Each point is reached from the start by the listed moves, each made 0, 1 or 2 times, or once backwards (-1), plus a little noise. Say if it took an odd or an even number of moves. Then give how often each move was made.

Moves:
(1): [17 23  6 -7]
(2): [-40  -2 -32 -18]
(3): [-19  27  36 -34]
Start: [11 -6 -3 15]
Points:
[-72 -12 -65 -20] -> even (0, 2, 0)
[-49 -33 -37   4] -> even (-1, 1, 0)
[87 41 40 20] -> odd (2, -1, 0)
[ 56 -54 -14  71] -> odd (-1, -1, -1)

Moves:
(1): [  5 -13  13 -11 -26   5   1   2]
(2): [-15  17  -8 -30 -12 -11  10 -25]
(3): [  2  -2   8 -20  -3 -16  -7  14]
(4): [ 11  12   9   8  -9  16 -31 -15]
(5): [-2  4 17 -3  3  3  4 -6]
(6): [-36  -4  -5   7  -8  10   1  10]
(7): [ -2 -21  16   8  15 -30   1 -15]
(8): [-13  11  12  14  -8 -10  12  -6]
Start: [ 13  12   7  -6   0 -14  10   4]
Points:
[ -90   46   72  -83 -121  -39   16  -26] -> even (2, 2, 2, 1, 1, 2, 0, 2)
[-25   3  42 -37 -48 -41  11  39] -> odd (1, 0, 2, 0, 0, 1, 0, 1)
[ 16 -30 103   5 -38 -55   0 -50] -> odd (2, 0, 0, 1, 1, 0, 2, 1)
[ 63  33  59  -2  30 -40 -55 -43] -> odd (-1, 0, 1, 2, 1, -1, 1, 0)
